Every row gives one point. The ring and each string are closed loops that go straight from each point to the next, and from the last back to the first. Before rounding, they use only three directions, however many columns there are. How many times does the string pass through the ring? Passing back the other way cancels.
In the rows, zero is written as 128.

Ring, 6 rows:
[[ 93  52 165]
 [128 108 202]
 [163 140 173]
 [182 124 122]
 [117  98  83]
 [ 86  79 102]]
String, 19 rows:
[[131 126 139]
 [159 111 144]
 [214 107 155]
 [187 162 152]
 [133 153 140]
 [144 137 130]
 [198 125  83]
 [173 111  54]
 [109 124  74]
 [105 111 115]
 [ 93 109 115]
 [ 56  96  90]
 [ 69  65  86]
 [ 55  82  71]
 [ 88 119 110]
 [123 103 132]
 [155  82  99]
 [198 102  70]
 [176 139 108]]
Times through: 2

Ring (9 x 9):
[[107 148 154 144 153  92 149 115  86]
 [ 76 167 160 157 154 124 155 113  80]
 [ 76 174 162 159 145 154 138 106  94]
 [ 89 176 165 152 123 179 100  93 115]
 [104 172 170 139 102 173  63  81 126]
 [125 159 170 124  92 144  44  77 129]
 [143 145 163 120 100 121  55  84 129]
 [151 135 153 124 124 100  92  99 120]
 [136 137 151 133 141  92 123 109 104]]
String (28 x 9):
[[128 156 148 150 139 172 115 105 132]
 [121 159 152 149 135 170 111 102 128]
 [111 171 153 158 132 211 107  99 139]
 [ 79 188 171 154 109 208  78  83 124]
 [ 60 194 188 142  87 174  50  70 105]
 [ 73 181 186 133  89 142  52  73 100]
 [ 79 183 195 121  62 143   8  57 109]
 [141 157 166 123  86 164  30  74 148]
 [162 144 150 129 110 167  62  89 156]
 [115 157 163 135 119 130  91  94 112]
 [117 155 171 123 101 110  63  84 110]
 [123 152 167 125 106 113  69  87 113]
 [135 149 153 137 126 144  96  98 128]
 [168 138 149 125 113 146  67  92 150]
 [163 140 161 113  90 127  35  79 145]
 [134 152 175 110  77 114  22  70 126]
 [142 153 169 117  83 142  27  73 140]
 [151 150 153 133 111 170  67  89 150]
 [123 156 158 139 123 147  93  96 122]
 [ 79 179 182 134  92 144  55  75 103]
 [ 73 187 182 142  93 176  56  74 112]
 [ 89 182 167 153 113 203  82  86 127]
 [100 176 157 159 130 208 105  96 132]
 [ 54 192 171 164 131 187 120  96  97]
 [ 37 192 179 160 130 150 125  96  73]
 [ 47 186 176 157 132 141 126  97  75]
 [ 39 192 172 168 143 164 144 103  76]
 [ 81 178 157 167 149 188 141 107 109]]
Times through: 1

Ring, 6 rows:
[[150  55  98 163 175 138  64 104 148 130 133 107  99 155]
 [167 105 111 116 161 128  80 114 139  73 140 133 116 114]
 [152 156 141  86 126 113 100 125 117  66 133 164 158  91]
 [127 169 156  92 102 107 109 130 105 102 120 174 183 100]
 [135 136 106 127 113 131 113 140 137 125 102 159 143 132]
 [147  66  74 171 158 148  84 122 161 144 112 117  93 166]]
String, 22 rows:
[[187 146 101  81 148 127 102 131 144  24 137 156 118  85]
 [205 118  87  89 176 134  85 120 155   7 150 137  91  89]
 [178  79  96 128 182 135  68 107 151  68 147 117  92 123]
 [168  93  87 133 162 139  85 121 154  87 129 129 100 130]
 [146  94 110 139 151 131  82 116 139 117 127 130 121 137]
 [139  83 117 148 154 129  74 110 135 132 129 124 124 144]
 [155 102  98 133 149 134  89 122 146 103 124 135 115 132]
 [176  53  71 156 188 148  67 109 167  96 136 105  72 148]
 [150  49 114 158 185 132  51  93 140 123 146 101 103 149]
 [132  87 141 139 154 119  66 101 120 130 139 124 139 136]
 [135 106 137 129 143 119  79 110 121 120 133 136 144 127]
 [143 130 151 103 139 111  83 111 112  89 141 147 156 105]
 [145 130 128 112 133 120  94 122 126  96 127 150 145 114]
 [160 148 112  98 128 125 108 134 135  70 123 161 137 102]
 [149 146 120 104 124 122 106 132 129  87 120 160 146 109]
 [141 173 136  89 104 115 117 138 118  86 116 176 168  97]
 [105 198 183  81  75  95 120 135  86 119 113 191 217  93]
 [121 196 162  79  83 103 124 140  99 100 112 190 199  91]
 [149 141 116 109 125 125 106 132 132  92 118 158 142 113]
 [125 146 153 108 115 110  97 122 108 116 124 160 173 112]
 [118 151 174 101 112 102  92 116  95 117 130 162 188 106]
 [149 133 124 109 133 122  96 124 128  90 127 152 142 111]]
Times through: 1

Ring (6 x 14):
[[128 118 156  56  81 123 165  89 139 123 104 131 149 110]
 [103 129 161  74  69 148 195 127 153 134 120 143 153 103]
 [118 129 129 144 126 162 178 152 151 153 159 135 117 119]
 [160 116 105 180 160 144 147 145 132 155 160 112 101 128]
 [198 100 102 160 163 107 114 103 111 140 130  91 105 131]
 [180 103 117 115 149 107 114  77 117 130 122 104 111 132]]
String (26 x 14):
[[218  88 119 122 121  75 113  81  96 124  85  76 137 116]
 [228  90  86 180 190  92  87  91  97 140 131  75  92 140]
 [189 105  87 186 202 127 104 111 118 150 164  99  77 146]
 [218  96  81 209 192 109 104 123 104 152 147  78  89 137]
 [201  97 118 155 111  96 144 128 106 139 100  82 141 108]
 [163 110 127 128 117 121 152 119 126 138 120 109 131 115]
 [160 115 101 168 181 143 128 121 132 151 167 116  87 140]
 [177 112  83 200 213 143 111 125 126 157 182 107  68 149]
 [219  94  92 194 166 100 114 123 101 147 128  75 107 127]
 [187 106  88 184 200 128 106 111 119 150 164 101  78 145]
 [170 110 103 155 175 130 120 107 126 145 154 110  92 138]
 [189  99 125 119 117  97 132  95 111 130 101  94 134 116]
 [184  99 136  97  97  92 139  89 111 124  87  95 147 110]
 [159 111 123 118 139 123 134  97 128 135 131 115 114 127]
 [151 115 111 123 177 136 116  85 134 138 158 125  87 144]
 [145 112 140  64 120 116 131  64 131 121 115 126 125 126]
 [135 111 176   8  41  98 166  62 130 106  64 125 177  98]
 [134 111 185   7  13  96 185  78 130 107  51 122 195  85]
 [144 113 150  80  79 117 166 104 131 127  99 119 153 105]
 [138 114 160  59  63 114 171  96 132 122  89 122 162 101]
 [132 113 174  25  40 106 176  81 133 113  71 125 177  95]
 [129 118 147  55 113 127 142  69 140 122 120 136 126 125]
 [143 116 126  97 150 132 128  79 136 132 141 128 104 136]
 [155 113 114 112 174 129 110  73 131 134 150 123  90 144]
 [159 113 110 133 174 132 118  92 130 140 154 119  91 141]
 [171 106 130 109 114 108 140  98 120 131 109 105 133 116]]
Times through: 0
String, 25 rows:
[[169 109 126 141 111 119 157 131 123 141 117 103 136 111]
 [163 113 109 158 159 135 137 123 129 147 151 112 102 131]
 [175 111  90 186 198 138 115 120 126 153 171 107  77 145]
 [215  95  87 187 187 104  99 106 104 145 139  81  92 138]
 [211  97  82 181 211 109  83  88 107 144 153  88  74 150]
 [211  92 105 133 160  88  96  72 102 129 112  85 109 133]
 [195  94 134  88 103  81 124  70 105 119  80  90 145 113]
 [172 102 141  82  94  96 140  81 117 121  89 104 147 111]
 [154 112 132 105 118 121 145 100 129 132 120 116 128 119]
 [145 117 116 120 169 139 124  90 137 139 157 128  92 141]
 [143 116 120 100 165 135 118  74 137 133 150 130  94 142]
 [153 107 147  46 104 103 129  51 125 114  96 120 136 121]
 [161 105 143  61 104 101 131  62 122 117  96 114 138 119]
 [174 100 148  62  80  88 140  70 114 115  75 102 157 107]
 [169 105 138  94  97 104 146  94 120 126  97 105 144 111]
 [156 114 109 142 172 137 125 103 132 143 157 119  92 139]
 [193 102  88 167 206 119  91  87 115 143 158  99  75 150]
 [228  90  84 184 192  94  87  94  97 141 133  75  90 140]
 [216  92 113 156 122  87 129 115  99 136  97  74 136 112]
 [175 105 129 129 103 109 154 121 118 136 106  99 142 108]
 [152 116 112 149 159 140 139 120 134 147 155 119 100 132]
 [155 120  84 205 219 162 122 137 139 163 200 121  61 152]
 [153 121  89 201 206 161 129 141 139 162 194 121  69 147]
 [163 117  94 206 181 151 143 157 133 163 176 110  88 134]
 [177 108 119 170 113 121 164 154 120 149 122  96 136 108]]
Times through: 4

Ring, 9 rows:
[[167 121 138 189  99 148 120  91 173  82  74 103 115  82]
 [148 136 137 174 124 141 120  80 149  72  82  93 140 101]
 [119 161 131 136 164 130 114  68 108  75 114 103 167 126]
 [107 181 125  98 181 128 107  63  83  93 144 125 172 127]
 [114 194 120  65 173 134 100  65  76 125 169 161 154 105]
 [130 181 119  70 155 141  96  79  95 144 173 183 126  88]
 [154 142 126 119 130 147  96 101 138 144 150 183  93  80]
 [167 121 131 154 113 150 101 108 163 132 125 167  84  77]
 [176 112 137 187  93 152 114 103 183 103  86 129  92  72]]
String:
[[136 121 129 142 166 135  89 110 132 132 158 180 102 124]
 [163 115 129 145 126 148  91 118 159 150 148 194  72  85]
 [147 106 133 167 151 138  93 116 152 124 139 169  93 119]
 [149 127 132 153 137 142 102 100 146 115 126 151 108 102]
 [172 139 131 146  94 154 112  93 162 120 106 145  97  58]
 [212 110 137 191  36 170 121 107 216 119  65 136  60  18]
 [185  96 140 209  83 154 114 111 200 100  74 125  82  71]
 [148 108 137 188 140 138 105 104 159  93 106 128 113 119]
 [144 132 133 158 138 139 107  92 142  99 114 131 123 106]
 [168 148 132 151  92 153 121  80 158  98  87 116 118  60]
 [192 140 139 191  44 163 141  72 193  65  28  66 121  32]
 [145 120 140 199 131 137 121  85 157  59  72  82 143 117]
 [125 126 135 170 168 129 106  90 130  80 115 115 143 141]
 [136 149 132 144 143 137 112  79 128  90 112 118 142 107]
 [122 141 132 149 169 129 106  84 119  87 124 121 148 134]
 [ 99 139 133 154 205 117 102  82 100  71 133 112 170 172]
 [ 94 185 128 109 195 121 113  53  74  67 130  96 198 147]
 [108 200 124  83 171 130 113  50  76  88 136 114 183 113]
 [125 204 122  72 145 140 114  52  87 106 136 129 164  83]
 [107 238 115  25 165 136 111  36  50 115 163 139 185  85]
 [ 90 204 118  51 208 123  96  59  50 117 185 158 177 135]
 [103 161 125 103 201 124  93  82  85 113 170 158 151 146]
 [135 168 125 103 145 140 105  77 112 119 142 151 133  92]
 [141 204 117  50 128 149 105  64  94 145 160 173 130  55]
 [137 212 112  24 139 149  96  68  81 169 190 205 121  53]
 [157 210 112  27 109 158 100  71 100 178 178 209 103  25]
 [155 174 121  85 116 152 103  82 122 147 149 178 107  55]
 [143 151 128 126 138 142 105  86 128 116 132 149 122  93]]
Times through: 2
String:
[[143 134 130 142 145 140 100  97 136 118 135 155 113 105]
 [156 153 126 115 120 149 103  91 136 135 138 168 103  70]
 [166 180 117  64 103 159  99  86 124 172 165 205  88  33]
 [151 197 113  35 124 154  93  80 100 182 189 219  98  42]
 [146 188 118  64 128 149 101  75 105 151 163 183 116  59]
 [146 207 114  36 124 152 101  69  94 164 175 195 117  44]
 [130 190 116  50 157 142  92  78  87 160 189 200 121  81]
 [117 160 121  86 187 131  86  93  92 145 189 195 123 123]
 [141 180 117  58 143 147  91  86 101 168 186 209 104  70]
 [166 180 119  73 100 158 103  82 127 161 152 190  95  34]
 [172 151 122  98 103 158  95 102 145 170 157 206  72  45]
 [159 110 130 154 134 145  91 118 158 142 145 187  77  96]
 [162  99 134 179 128 145  97 119 171 125 125 166  80 101]
 [207  99 137 198  51 166 115 116 216 123  75 146  55  34]
 [202 123 136 181  46 167 124  96 202 109  64 123  79  25]
 [167 137 133 159  98 151 116  88 162 102  93 125 110  68]
 [144 127 134 165 139 139 108  93 146  95 110 127 123 110]
 [146 107 139 199 139 136 111  99 161  77  92 109 124 124]
 [152 111 140 201 126 139 116  95 166  72  80  99 125 112]
 [138 123 135 172 150 135 107  94 142  89 111 123 129 124]
 [140 124 135 171 146 136 107  94 144  91 110 124 127 119]
 [178  99 143 223  86 150 123 100 197  72  53  91 105  82]
 [202 115 139 202  44 165 129  95 209  91  46 102  87  33]
 [200 124 136 180  48 166 123  96 199 109  66 124  81  27]
 [157 132 132 153 121 146 107  95 152 112 114 142 108  87]
 [146 112 133 167 148 138  97 109 151 115 131 156 102 117]]
Times through: 1

Ring, 10 rows:
[[176 176  93 141 149  89 146 135  95  88  71 103 132 163]
 [159 150  96 134 133 109 107 120 102  98  99 135 121 117]
 [124 109 105 129 112 151  65  93 120 120 142 173 110  62]
 [ 88  71 118 122  96 185  51  75 144 145 181 189 102  30]
 [ 72  58 127 115  94 190  74  77 161 157 194 175 101  39]
 [ 72  64 131 114 102 183 107  86 167 159 188 151 106  67]
 [ 90 100 129 133 126 171 156  95 154 150 152 112 124 127]
 [114 135 122 151 144 159 174 101 133 134 117  94 137 164]
 [136 158 114 158 153 141 180 109 117 119  93  86 143 183]
 [171 184  99 152 159  99 174 131  97  94  65  84 141 191]]
String (27 x 14):
[[195 203  85 161 161  90 140 130  72  75  46 104 142 177]
 [142 153 105 158 143 146 129 100 105 112  98 123 135 141]
 [148 150 106 133 142 108 159 128 118 108  98  99 128 156]
 [175 188 101 141 164  74 209 151 105  91  58  57 141 216]
 [159 188 107 168 169 122 201 120 101 105  63  66 153 217]
 [157 167 108 134 155  88 205 144 120 104  79  64 136 200]
 [140 145 110 132 142 112 171 127 125 114 103  92 129 162]
 [122 142 115 163 144 170 143  89 117 127 111 116 139 148]
 [140 177 112 185 165 165 178  92 101 118  77  87 156 197]
 [164 193 104 170 170 120 199 121  97 101  58  67 154 218]
 [167 170 102 129 152  76 191 149 113  96  75  72 132 190]
 [155 157 104 134 145 100 163 133 114 103  90  95 129 163]
 [136 144 107 154 138 151 120  96 109 116 108 130 132 128]
 [160 164  96 153 143 124 117 110  94  98  86 128 132 136]
 [136 134 105 142 130 142 107 102 113 115 116 139 124 111]
 [149 135 102 114 128  92 133 136 122 105 111 118 115 125]
 [134 113  99 124 110 136  54 100 114 112 137 179 106  55]
 [101  82 108 136  95 195   9  62 122 134 172 218 103   7]
 [ 97  87 114 138 104 194  46  67 129 140 167 192 110  38]
 [110 100 113 128 113 160  87  92 133 132 151 159 112  75]
 [126 104 109 103 112 112 111 124 139 120 142 139 104  88]
 [106  81 111 112  97 155  53  93 137 131 169 185  98  34]
 [ 93  77 112 139  95 207  13  56 126 141 177 217 105   8]
 [108 100 110 144 109 187  47  69 120 132 154 189 113  47]
 [133 125 108 124 126 123 123 117 126 116 123 129 117 113]
 [165 149  96 115 132  77 131 143 112  94  97 117 116 130]
 [199 189  82 133 149  58 133 150  82  70  56 109 127 157]]
Times through: 2

Ring (10 x 14):
[[142 122 132 118 122 119 159 111 122 122 127 101  93 124]
 [122 113  92 118 136 129 178 115  89 113 139  83  99 108]
 [108 105  65 117 146 142 180 122  75 110 144  82 117  99]
 [103 103  64 115 148 153 165 127  85 112 141  97 138  99]
 [102 104  74 110 147 156 147 128 104 119 134 116 157 103]
 [103 107  92 104 143 154 130 125 126 127 126 132 170 109]
 [109 112 112 100 137 147 119 121 143 133 120 142 170 116]
 [128 121 145 103 124 133 114 115 163 138 113 146 150 129]
 [144 126 163 109 115 122 120 112 166 136 111 140 125 136]
 [151 127 160 115 113 117 137 111 152 130 117 123 102 135]]
String:
[[ 62  94  38  91 166 161 149 122  90 125 139 115 195  86]
 [ 94 106  80 101 147 146 146 119 109 125 132 116 161 103]
 [140 119 137 116 122 141 123 125 149 127 118 137 135 129]
 [110 111 102 105 138 142 138 119 125 127 126 124 151 112]
 [ 76 103  71  89 155 146 141 114 111 132 131 122 182  97]
 [ 62 101  70  78 159 147 129 110 122 140 127 134 205  95]
 [105 111 101 101 140 138 139 115 125 130 126 123 153 111]
 [142 122 145 114 120 134 124 120 153 130 116 136 129 131]
 [110 113 107 102 137 135 141 114 126 129 126 121 146 113]
 [102 115 114  93 137 129 133 107 137 137 122 128 156 114]
 [121 118 126 104 130 129 136 112 138 132 121 125 137 120]
 [142 121 140 116 120 131 134 119 144 127 120 126 119 129]
 [178 135 195 123  98 117 117 116 180 133 106 141  94 151]
 [183 134 192 129  97 122 119 121 176 128 108 139  89 151]
 [134 118 127 115 125 133 141 118 132 125 124 119 121 123]
 [146 122 142 119 119 127 141 117 139 125 121 119 108 129]
 [191 136 192 135  95 115 133 119 165 123 112 125  67 151]
 [164 128 153 128 111 114 158 113 130 119 124 100  70 133]
 [114 113  85 113 139 119 191 107  78 114 143  70  91 103]
 [ 92 105  56 107 152 127 197 108  62 113 149  65 110  91]
 [108 108  65 117 145 128 199 112  63 108 148  63  94  97]
 [ 64  94   9 102 170 137 217 109  26 106 161  47 123  72]
 [ 79  99  41 102 160 141 187 113  62 114 148  76 138  86]
 [ 63  92   7 102 171 146 206 115  33 107 159  58 138  73]
 [ 91  97  28 118 159 150 200 124  43 101 155  63 120  84]
 [ 84  94  20 115 163 156 197 127  42 102 156  67 132  81]
 [ 72  92  15 108 168 158 189 125  47 106 154  75 150  78]
 [ 80  98  44 103 159 151 171 120  74 116 144  92 154  89]
 [116 111  96 112 138 143 149 122 113 121 131 112 136 111]
 [139 115 118 123 127 149 135 131 130 119 125 125 130 122]
 [128 110 104 120 133 158 131 135 127 119 126 130 148 117]
 [ 76  96  47  99 160 165 145 128  95 121 137 119 187  91]]
Times through: 2

Ring, 10 rows:
[[ 91 100 132 123 131  90 176 134 138 128  91 156 137  90]
 [101 112 109 134 121 130 159 147 135 129 109 138 128  88]
 [122 133  78 136 106 184 118 164 142 128 141 116 117  92]
 [125 144  73 136 104 198 104 162 146 122 150 110 114  94]
 [112 153  92 135 114 184 107 137 147 103 140 118 116  97]
 [ 99 151 115 127 124 153 118 117 150  94 125 133 123  99]
 [ 99 139 132 108 127 116 120 113 161  99 116 150 133 107]
 [108 119 136  87 123  86 118 126 174 118 114 163 141 114]
 [107 105 139  86 124  70 133 132 171 129 105 168 145 112]
 [ 98  97 142  99 129  66 158 131 158 131  94 168 144 103]]
String:
[[ 96 119 131 114 128 103 146 124 151 114 104 153 135  99]
 [120 111 117  89 113 101 115 149 173 136 123 155 138 112]
 [106  84 148  76 126  37 150 138 173 144  93 182 153 112]
 [ 73  81 171 105 146  22 203 110 144 126  61 187 153  95]
 [ 77 101 152 122 141  69 188 113 137 116  78 166 141  91]
 [ 81 108 142 127 137  87 179 117 136 114  86 159 137  90]
 [ 70  93 151 136 145  68 211 115 123 119  68 165 140  81]
 [ 67  88 146 149 145  75 227 122 112 124  64 160 138  74]
 [120 114  96 117 110 139 129 162 151 139 127 135 128  98]
 [116 124 103 114 113 139 120 150 156 127 128 137 128 102]
 [125 125  88 117 106 157 112 163 156 134 138 129 124 101]
 [141 131  50 137  92 213 101 193 144 146 161 102 111  92]
 [120 138  69 152 106 205 124 166 131 125 144 106 111  85]
 [111 143  80 152 112 197 128 152 131 114 137 110 112  85]
 [150 157  38 136  85 249  65 189 153 131 182  89 104  98]
 [131 162  57 145  98 235  84 165 144 113 166  95 105  94]
 [106 160  88 150 116 201 116 134 135  96 139 110 111  89]
 [112 172  80 148 112 219  95 134 141  90 152 103 108  93]
 [111 161  94 134 115 188 100 131 150  95 143 117 116  99]
 [ 84 161 124 143 134 158 133  99 138  76 116 131 120  93]
 [ 77 149 139 137 140 129 148  92 138  79 102 143 127  93]
 [ 78 149 144 128 140 119 142  89 145  78 102 148 130  98]
 [ 93 150 140 106 132 114 114  97 165  85 115 152 133 110]
 [108 140 133  90 123 108  99 115 177 102 124 154 136 117]
 [ 99 132 152  82 131  76 112 103 180 100 109 169 144 119]
 [119 123 131  72 116  88  94 132 189 122 126 163 142 123]
 [121 123 111  96 112 121 107 147 170 128 130 146 133 111]
 [ 98 118 134 107 128  96 141 124 157 116 105 157 137 103]]
Times through: 0
String (31 x 14):
[[ 92 142 120 134 129 143 138 116 141  96 114 136 125  94]
 [ 73 152 140 143 142 133 153  88 134  74 100 141 125  90]
 [ 72 155 149 133 144 121 145  79 142  69  99 147 129  96]
 [110 145 119 103 119 132  99 123 169 102 130 143 130 112]
 [126 137 106  92 109 136  85 144 178 120 142 141 131 116]
 [106 129 121 109 121 120 122 130 160 114 119 146 132 105]
 [ 93 127 133 117 130 109 143 117 150 106 105 151 133  99]
 [ 79 131 158 109 142  79 149  91 156  90  92 166 140 104]
 [ 92 137 153  93 134  84 120  97 172  92 106 165 141 114]
 [ 97 140 142  97 130 100 114 104 170  95 113 158 137 113]
 [108 142 124 101 121 124 103 120 169 103 126 147 132 112]
 [126 135  99 102 108 147  92 150 170 123 142 135 127 111]
 [108 132 113 116 119 134 122 134 155 114 123 140 128 102]
 [ 92 141 123 131 129 138 138 115 143  96 113 138 126  95]
 [ 90 160 111 149 128 175 130 111 134  83 123 122 116  89]
 [127 168  65 141 102 229  81 154 148 105 164  99 107  97]
 [139 153  59 129  95 218  76 172 156 124 168 103 110 101]
 [127 134  86 117 105 167 101 160 158 127 144 125 122 103]
 [109 128 107 121 118 140 128 141 150 119 124 137 127  98]
 [ 94 129 109 145 126 149 155 133 130 111 112 131 123  85]
 [113 128  82 148 111 181 139 161 130 127 131 116 116  84]
 [125 125  70 141 103 188 126 176 137 138 141 113 116  88]
 [131 125  74 125 100 177 110 176 151 141 146 119 120  97]
 [118 126 101 114 112 142 117 151 157 127 131 136 127 102]
 [102 125 113 127 122 133 142 136 144 117 115 139 128  94]
 [ 92 128 110 148 127 148 160 133 127 111 109 131 122  83]
 [132 141  54 148  97 223 106 180 137 132 158  98 108  88]
 [153 150  37 132  83 242  67 196 155 139 182  91 105  99]
 [142 146  61 121  93 207  76 177 160 131 167 107 113 103]
 [116 138  95 123 112 163 111 146 152 117 136 127 122  99]
 [121 138  94 117 110 161 103 149 158 120 140 128 123 103]]
Times through: 5

Ring, 8 rows:
[[ 90 155 128 138 123 116 105 163 148 141 110 103 147 134]
 [ 78 193  87 151 112 138  89 201 162 156 100  97 118 135]
 [ 76 208  63 155 105 148  94 214 160 163  96 102  95 138]
 [ 95 169  83 133 118 130 129 167 130 151 109 129  95 150]
 [111 127 116 112 136 109 149 121 111 136 123 146 114 156]
 [131  63 180  86 161  74 170  56  90 111 142 159 159 159]
 [128  62 199  93 155  69 164  60  96 109 139 146 178 150]
 [116  87 187 109 144  80 147  89 112 116 129 130 176 142]]
String (25 x 14):
[[120  75 217 114 132  69 165  79 103 110 127 126 192 134]
 [106 120 158 125 127  97 139 124 122 129 118 121 155 138]
 [105 120 140 113 146 102 122 121 129 130 125 128 149 148]
 [101 125 143 118 145 104 110 129 139 131 123 118 157 144]
 [ 99 143 129 130 123 112 128 146 131 138 114 119 135 141]
 [ 78 192 106 162  96 133 102 203 157 154  94  89 128 125]
 [ 88 175 109 150 103 126 119 181 142 149 101 105 122 133]
 [ 91 158 105 128 134 123 100 161 148 144 115 115 129 145]
 [ 79 192  74 143 123 141  83 197 164 156 105 103 112 142]
 [ 88 171  89 133 130 131  98 174 150 150 111 115 116 146]
 [ 65 243  24 166  96 168  77 249 174 177  88  95  70 138]
 [ 71 234  33 166  89 163  99 239 160 174  88 102  66 138]
 [ 82 205  48 146 109 150 106 205 149 165 100 117  76 147]
 [ 99 148 100 119 137 120 119 146 133 143 119 131 115 153]
 [101 147 116 129 121 115 137 147 124 141 113 127 120 145]
 [105 150 101 127 116 119 154 145 112 145 113 140  98 151]
 [122 110 118  99 142 102 170  98  93 132 130 164 105 165]
 [125  94 143  97 145  91 172  85  91 125 132 160 125 161]
 [120 101 152 108 135  91 169  95  97 125 127 149 134 152]
 [122  92 162 104 139  87 168  88  97 122 129 148 144 152]
 [110 116 143 114 138 100 141 115 117 130 124 134 141 149]
 [119  86 161  94 162  86 140  82 111 119 137 146 158 157]
 [143  20 229  70 177  49 180  13  79  94 154 164 196 159]
 [138  29 228  77 173  52 171  25  87  96 150 155 200 154]
 [133  39 233  89 160  54 170  39  92  98 143 144 205 146]]
Times through: 1

Ring (7 x 14):
[[154  69 115 104 134 185 154 140 159 146 151 122 151 138]
 [134 144 123  98  99 149 115 156 127 151 149  96 123  99]
 [118 178 136 113 102 123 108 152 111 130 137  96 106  91]
 [103 175 150 139 130  99 121 130 103 100 118 120 101 104]
 [107 136 143 132 139  98 130 121 107 121 117 140 117 114]
 [132  65 124 113 146 135 151 119 134 153 131 153 148 136]
 [148  45 117 111 150 169 164 124 155 147 141 146 157 148]]
String:
[[148  78 124 120 145 181 160 135 159 121 143 124 144 143]
 [134 109 123 105 120 144 132 140 131 152 141 121 134 116]
 [141 108 117  94 109 157 128 149 136 163 150 111 137 112]
 [135 117 129 117 129 155 139 140 138 126 140 115 129 122]
 [137 139 126 109 111 160 126 153 136 132 147  97 123 109]
 [129 177 122  87  75 137  94 168 113 165 153  79 112  78]
 [122 166 126  94  88 121  99 156 107 164 144  97 114  84]
 [113 197 135 104  85 109  91 158  98 146 139  89 101  75]
 [104 214 150 131 106 106 103 149 100 101 127  91  89  85]
 [ 99 212 153 136 112  95 104 143  95  98 121 100  88  87]
 [107 173 142 124 115 101 112 138 101 124 125 114 105  95]
 [114 148 142 132 133 118 130 131 116 111 125 123 114 113]
 [111 147 147 141 142 114 134 126 116  99 120 128 112 118]
 [103 149 152 148 150 100 136 118 109  93 112 138 109 119]
 [100 138 146 134 141  81 127 115  97 125 112 148 115 112]
 [116 116 132 115 129 107 128 125 111 149 126 140 128 113]
 [126 113 129 113 127 130 132 133 124 143 134 129 130 117]
 [127 100 131 122 141 135 144 126 131 131 130 137 134 128]
 [132  79 131 128 155 146 158 120 141 122 129 146 141 142]
 [145  21 115 108 158 155 168 113 150 163 136 166 166 154]
 [155   7 112 110 165 178 179 115 166 153 141 162 171 164]
 [161  10 109 104 157 189 176 123 170 158 147 153 172 161]
 [151  53 112  98 134 171 153 134 153 164 148 135 157 138]
 [140  90 122 109 131 156 143 136 141 145 142 127 141 127]]
Times through: 3
